Every row gives one point. The points of each table are mixes of a few directions, plus a little noise. How many directions does each table use, and how many do they share? Where both have some left over, give the other angles between the two spaces (their principal angles), to ten degrees, smallest first.
In the rows, zero is written as 128.

First:
[[144  90  76]
 [167 139  60]
 [114 140 161]
 [112 170 181]
 [106 109 159]
 [124 119 131]]
Second (6 x 3):
[[ 87  88  94]
 [146  92 120]
 [127 176 149]
 [140 120 129]
 [128  85 109]
 [140 205 166]]
Directions: first 2, second 2, shared 1; angles 80

First (6 x 6):
[[154 106 108 116 173 170]
 [152  95  94 158 153 115]
 [124 130 144 183 122 124]
 [129 201 134  72  83 112]
 [127 168 131 137  88  91]
 [ 80  69 157 101 150 156]]
Second:
[[175 117 172 108 147 103]
 [156 124 149 111 147 112]
 [ 73 149  58 135 133 153]
 [110 128 121 144 107 140]
 [ 68 146  65 147 115 158]
 [186 104 204 123 119 103]]
Directions: first 4, second 2, shared 0; angles 40, 90

First (7 x 8):
[[211  66 188 108 128 125 134 132]
 [181  94 152 115 126 124 118 134]
 [145 125 192 103 177  96 123 161]
 [ 90 162  51 137 105 139 103 121]
 [ 76 141  89 112 118 146 145 117]
 [ 98 142 158 140 146 124 155 125]
 [ 95 166  67 181  96 142 117 105]]
Second:
[[140 122 138 122 136 128 133 122]
 [101  91 121 111  82 145 166 110]
 [148 118 110 112 125 128 121 113]
 [ 94 223 125 220 155  86  52 194]
 [152 117 153 135 134 111 135 113]
 [ 58 148 125  91 155 201 157 181]
 [124  90  87  76  96 161 150 104]
 [162 128 158 152 140  94 120 114]
 [172 116 136 134 130  99 118 101]]
Directions: first 4, second 4, shared 2; angles 40, 50

First:
[[127 126 124 131 126 132 126 128 130]
 [137 129 106 122 161 148 138 117 161]
 [110 148 233 116  49  26 114 162   7]
 [134 132 121 121 149 134 136 122 144]
 [138 130 106 121 163 148 139 116 162]
 [134 131 121 121 147 134 135 122 143]
 [130 126 119 129 134 136 129 125 138]
 [128 125 122 131 128 134 127 127 133]
 [115 104  98 160  94 159 107 133 135]]
Second (8 x 9):
[[169 152  96 101 169 159 125 129 188]
 [122 122 136 123 158 123 148 107 117]
 [151 124  92 120 164 171 123 111 159]
 [ 94  98 145 150 124 116 144 105  81]
 [174 135 123  91 168 155 108 103 106]
 [114 142 122 148  72 114 117 175 166]
 [100 120 150 152  73 102 119 148  97]
 [100 132 160 139  95  84 140 147 111]]
Directions: first 2, second 4, shared 2

First:
[[133 123 126 122 108 139 119 135 120 117 109]
 [178 136 111 136 159 125 116 143 113 121 153]
 [ 94 159 135  93 151 117 208  33 172 162 126]
 [130 111 131 122  84 146 104 150 114 104  91]
 [100 101 155 156 108 118  98 170 130 114 131]
 [124 136  97 160 175 123  97 176 102 168 185]
 [ 56  99 143 120  44 156 103 151 122 125  64]
 [155 115 155 143 133 108 123 135 139  93 138]
 [124 132 105  97  88 162 126 119 111 130  81]
 [185 168 123 129 230  87 186  67 156 144 202]]
Second, 9 rows:
[[ 60 162 104 171 137 162 181 137 119 193 162]
 [155  83 162 136 133  95  72 168 144  93 117]
 [161  93 152  86 102 118  75 106 103  80 129]
 [ 62 197 105 155  95 126 197  96 126 141 151]
 [ 82 168 117 181 143 110 176 150 165 156 127]
 [219 107 116  51 155 143 112  84 130 118  80]
 [184 116 120 114 113 152 108 138 101  98 113]
 [134 111 136 145 126 132 107 159 120 120 133]
 [ 96 116 141 116 146 112 125 111 144 153 139]]
Directions: first 4, second 5, shared 2; angles 40, 70

First:
[[101 126 119 125 149 145 147 153 129 124 115 112 106 132]
 [204 115 170 139 132 121 166 136 141 120 149 107 119  97]
 [121 117 136 128 168 155 182 177 135 116 118  89  85 118]
 [116 121 132 128 162 152 172 170 133 118 118  97  93 122]
 [214 125 161 137  90  92 109  83 133 133 160 149 166 108]
 [175 128 144 133 100 104 108  96 130 133 147 146 155 118]
 [ 94 114 131 126 198 177 214 213 136 109 103  64  55 118]
 [ 98 137 107 123 111 121  90 106 120 136 123 151 148 145]
 [ 67 151  83 118  81 106  33  66 109 149 121 188 182 167]
 [ 90 144  97 121  89 109  56  79 116 144 126 175 172 155]]
Second, 9 rows:
[[117 128 133 116 123 141 144 121 135 141 144 149 142 123]
 [ 96 176 180 129 165 109 166 127 132 101 153 135 118 135]
 [ 95 167 174 119 154 123 170 123 137 118 161 150 130 130]
 [178  67  61 163  91 134  45 118 106 119  56  82 124 116]
 [ 90 165 178 122 152 129 171 113 136 116 160 156 137 123]
 [105 149 151  95 135 136 176 138 146 155 175 164 139 134]
 [119 167 157 108 159  95 168 168 138 132 163 125 100 157]
 [175  74  62 134  91 135  73 140 119 149  88  99 124 129]
 [176  56  55 165  81 149  39 102 105 121  51  91 138 105]]
Directions: first 2, second 3, shared 0; angles 60, 90

First, 11 rows:
[[130  22 153  79  95 189 117 181  45 157 148 179 154 107 157  60 189 126]
 [117 123 152 179 155 125 108  93 127 190 152 108  89 117 102 106 148 131]
 [162  63 122 127 111 178 193  87  89 184 120 157 162  89 209  47 184 102]
 [137 184 116 159 142 105 147  91 169 123 115 107 121 137 121 162 106 123]
 [110 171 106  93 126  90 107 167 162  46 112 116 132 155 106 185  72 142]
 [121 108 145 122 123 140 106 153 106 137 141 138 123 130 113 124 142 132]
 [140 188 110 134 127 106 148 117 166  91 107 117 137 146 123 180  95 124]
 [105 135  91  83 131  90 121 147 160  54 107 113 135 132 146 133  76 141]
 [121 137 170 172 141 136  87 132 113 179 162 122  93 138  68 147 151 133]
 [137 167 135 109 106 130 117 174 127  87 122 144 144 161  94 197 114 130]
 [125 108 110 151 150 118 156  68 144 159 122 106 117  98 170  68 131 123]]
Second, 10 rows:
[[168 239 164 198 113 138 141 118 151 149 146 133 116 162  63 234 125 111]
 [136  79 129 103 101 158 151 139 102 130 139 158 148  98 180  74 143 120]
 [142 152 139 143 117 138 138 127 130 136 136 137 130 132 119 148 130 121]
 [130 163 132 146 139 116 121 123 140 128 126 118 119 142  99 163 121 129]
 [130  70 123  97 105 153 145 140 102 128 136 153 147  98 182  66 141 122]
 [ 92  78  99  91 160 101 104 129 127 112 106 103 124 121 144  83 122 148]
 [146 118 138 126 100 155 150 133 114 136 142 152 140 112 151 112 139 117]
 [ 84  64  93  82 164  95  97 130 125 106 101 100 123 120 146  72 120 151]
 [103 226 123 176 193  60  76 106 182 119 100  63  87 189  22 238  96 147]
 [148  97 138 114  89 167 159 137 104 138 148 165 150 101 173  90 144 113]]
Directions: first 4, second 2, shared 1; angles 30
